Rows are points. The last column is the point's height on a tilted bowl or saddle (a function of degree 2), plus a little noise. Count its main directions that bend up, bend down and stay straight.

Points (11 x 3):
[[ 0.11  0.66  0.18]
 [ 0.26 -0.31  0.27]
 [ 0.43 -0.27  0.29]
 [-0.46 -0.42  0.63]
 [-0.65 -0.30  0.74]
 [ 0.27 -0.21  0.21]
 [-0.49  0.58  0.44]
 [-0.19  0.12  0.18]
 [ 0.33  0.15  0.10]
 [ 0.25  0.09  0.10]
 [ 0.47  0.01  0.18]]
Directions: 2 up, 0 down, 0 straight

Points (15 x 4):
[[-0.08  0.07 -0.74  0.43]
 [-0.50 -0.59 -0.20  0.04]
 [ 0.18 -0.50 -0.25  0.11]
 [-0.34 -0.28 -0.09  0.06]
 [ 0.06 -0.91  0.16  0.38]
 [-0.46  0.15  0.47  0.48]
 [-0.12  0.07  0.02  0.09]
 [ 0.08 -0.13  0.23  0.15]
 [ 0.57 -0.10  0.02  0.42]
 [-0.11 -0.20  0.15  0.11]
 [-0.52 -0.09 -0.49  0.24]
 [ 0.02  0.47  0.01  0.19]
 [-0.46 -0.01  0.68  0.71]
 [-0.05 -0.11 -0.12  0.03]
 [-0.88  0.17 -0.41  0.78]]
Directions: 2 up, 0 down, 1 straight

Points (25 x 5):
[[-0.34  0.19  0.34 -0.08  0.06]
 [-0.04  0.00  0.44  0.23  0.04]
 [-0.05 -0.21  0.87  0.73  0.80]
 [ 0.24  0.66  0.27  0.08  0.19]
 [ 0.03 -0.30  0.85  0.35  0.51]
 [ 0.10 -0.66 -0.52  0.00  0.35]
 [-0.31 -0.31 -0.09  0.16  0.04]
 [-0.07 -0.14 -0.44  0.05  0.10]
 [ 0.41 -0.04 -0.06 -0.65  0.04]
 [-0.15 -0.25 -0.62  0.38  0.18]
 [-0.03  0.47 -0.14 -0.50  0.09]
 [ 0.15 -0.49  0.01  0.15  0.02]
 [-0.34  0.06 -0.05 -0.22  0.06]
 [ 0.07 -0.21 -0.75 -0.02  0.40]
 [-0.27  0.50  0.18  0.22  0.28]
 [ 0.44  0.39 -0.10 -0.18  0.06]
 [ 0.03  0.92 -0.45  0.49  1.14]
 [-0.03  0.43 -0.07  0.11  0.10]
 [ 0.13 -0.19  0.24 -0.02 -0.10]
 [-0.30 -0.44  0.11  0.62  0.11]
 [ 0.17 -0.39  0.27  0.10  0.00]
 [-0.06  0.29  0.36 -0.22 -0.12]
 [-0.20 -0.66  0.49  0.11  0.39]
 [-0.13  0.69 -0.23 -0.24  0.37]
 [-0.56 -0.38  0.52 -0.59  0.57]]
Directions: 3 up, 0 down, 1 straight

Points (26 x 5):
[[-0.55  0.17 -0.17 -0.09  0.09]
 [ 0.19 -0.87 -0.54 -0.05  0.62]
 [ 0.16 -0.42  0.17 -0.54  0.47]
 [-0.81  0.15  0.36 -0.48 -0.13]
 [-0.14 -0.67 -0.19 -0.02  0.32]
 [ 0.05  0.18  0.15  0.10 -0.09]
 [ 0.56 -0.60 -0.61 -0.03  0.48]
 [ 0.06  0.49  0.20 -0.05 -0.02]
 [ 0.32  0.45  0.35 -0.45  0.27]
 [ 0.34  0.02 -0.92 -0.05  0.62]
 [-0.06 -0.05  0.17 -0.22 -0.01]
 [-0.11  0.34  0.26 -0.21 -0.09]
 [-0.14  0.10 -0.76 -0.28  0.68]
 [ 0.25  0.34 -0.07  0.05  0.07]
 [ 0.03  0.18  0.28 -0.02 -0.11]
 [ 0.03  0.15 -0.11  0.11  0.00]
 [-0.02  0.47  0.76  0.05 -0.14]
 [-0.08  0.45  0.30 -0.48  0.07]
 [-0.50 -0.27  0.83 -0.02 -0.13]
 [ 0.10 -1.23 -0.62 -0.29  1.19]
 [ 0.11  0.00  0.21  0.49 -0.01]
 [-0.10  0.12 -0.26  0.05  0.09]
 [ 0.12 -0.15 -0.08 -0.29  0.19]
 [ 0.23  0.17  0.61  0.40  0.02]
 [ 0.06  0.13  0.38  0.42 -0.07]
 [-0.17  0.16  0.32  0.16 -0.19]]
Directions: 3 up, 0 down, 1 straight

Points (44 x 7):
[[ 0.02 -0.04 -0.24 -0.50  0.47  0.32  0.33]
 [ 0.04  0.30 -0.28 -0.21 -0.19  0.27  0.16]
 [-0.09 -0.26 -0.58 -0.37 -0.30 -0.32  0.37]
 [ 0.16  0.07  0.61 -0.07  0.30 -0.20  0.41]
 [-0.31  0.17 -0.29 -0.61  0.79  0.64  0.62]
 [-0.46 -0.62  0.16  0.33 -0.38  0.34  0.19]
 [-0.91 -0.13  0.13 -0.31  0.83 -0.66  1.17]
 [-0.13 -0.19 -0.30 -0.09  0.00  0.34  0.09]
 [ 0.38 -0.56 -0.16 -0.08  0.23 -0.09  0.33]
 [ 0.06 -0.47  0.17 -0.35  0.15 -0.02  0.38]
 [-0.12  0.20 -0.62  0.16  0.15 -0.51  0.14]
 [-0.83 -0.01  0.29  0.14 -0.14 -0.16  0.23]
 [-0.59  0.38  0.90  0.10  0.18  0.02  0.43]
 [-0.01 -0.31 -1.02  0.45 -0.04 -0.60  0.38]
 [-0.19 -0.07 -0.50 -0.96 -0.31  0.49  0.58]
 [-0.54 -0.14  0.14 -0.20  0.16  0.43  0.25]
 [ 0.86  0.33 -0.33  0.00  0.25  0.35  0.18]
 [ 0.28 -0.12  0.63 -0.61  0.14 -0.20  0.73]
 [ 0.30  0.16  0.25 -0.28 -0.36 -0.08  0.33]
 [-0.09  0.20 -0.29 -0.52  0.34  0.75  0.36]
 [ 0.22  0.09 -0.20 -0.06  0.47 -0.14  0.18]
 [ 0.41 -0.33 -0.26 -0.40  0.29  0.08  0.31]
 [-0.08 -0.63  0.26  0.09  0.59 -0.13  0.58]
 [-0.34  0.13  0.26  0.47 -0.07  0.32 -0.08]
 [ 0.71 -0.24 -0.35 -0.24  0.24  0.27  0.23]
 [ 0.36  0.47 -0.56  0.36 -0.06 -0.39  0.18]
 [-0.37  0.17 -0.23 -0.58  0.03  0.65  0.37]
 [ 0.26  0.00  0.12  0.34  0.18  0.03  0.06]
 [-0.44 -0.52 -0.19  0.23  0.47  0.56  0.25]
 [ 0.16 -0.52  0.00  0.30  0.03  0.10  0.23]
 [ 0.39 -0.71  0.03 -0.20 -0.18 -0.17  0.49]
 [ 0.16  0.60 -0.06  0.61  0.26  0.33 -0.21]
 [ 0.25  0.23 -0.18  0.07 -0.03 -0.32  0.20]
 [-0.24  0.10  0.37 -0.16  0.15  0.00  0.28]
 [-0.22 -0.20 -0.49  0.33  0.67  0.11  0.10]
 [ 0.08  0.28  0.02  0.17  0.18  0.43 -0.06]
 [-0.57  0.11 -0.05  0.43 -0.21  0.04 -0.05]
 [-0.34 -0.24 -0.49  0.62  0.38  0.08  0.10]
 [-0.13 -0.14 -0.38  0.35  0.70 -0.05  0.13]
 [-0.07 -0.45  0.37 -0.32  0.26  0.01  0.47]
 [-0.36  0.01 -0.15 -0.11  0.83  0.39  0.33]
 [-0.83  0.30  0.06 -0.05 -0.52 -0.04  0.09]
 [-0.23  0.57  0.44  0.14  0.38 -0.22  0.25]
 [-0.39  0.40  0.08 -0.44 -0.51 -0.06  0.35]]
Directions: 3 up, 0 down, 3 straight
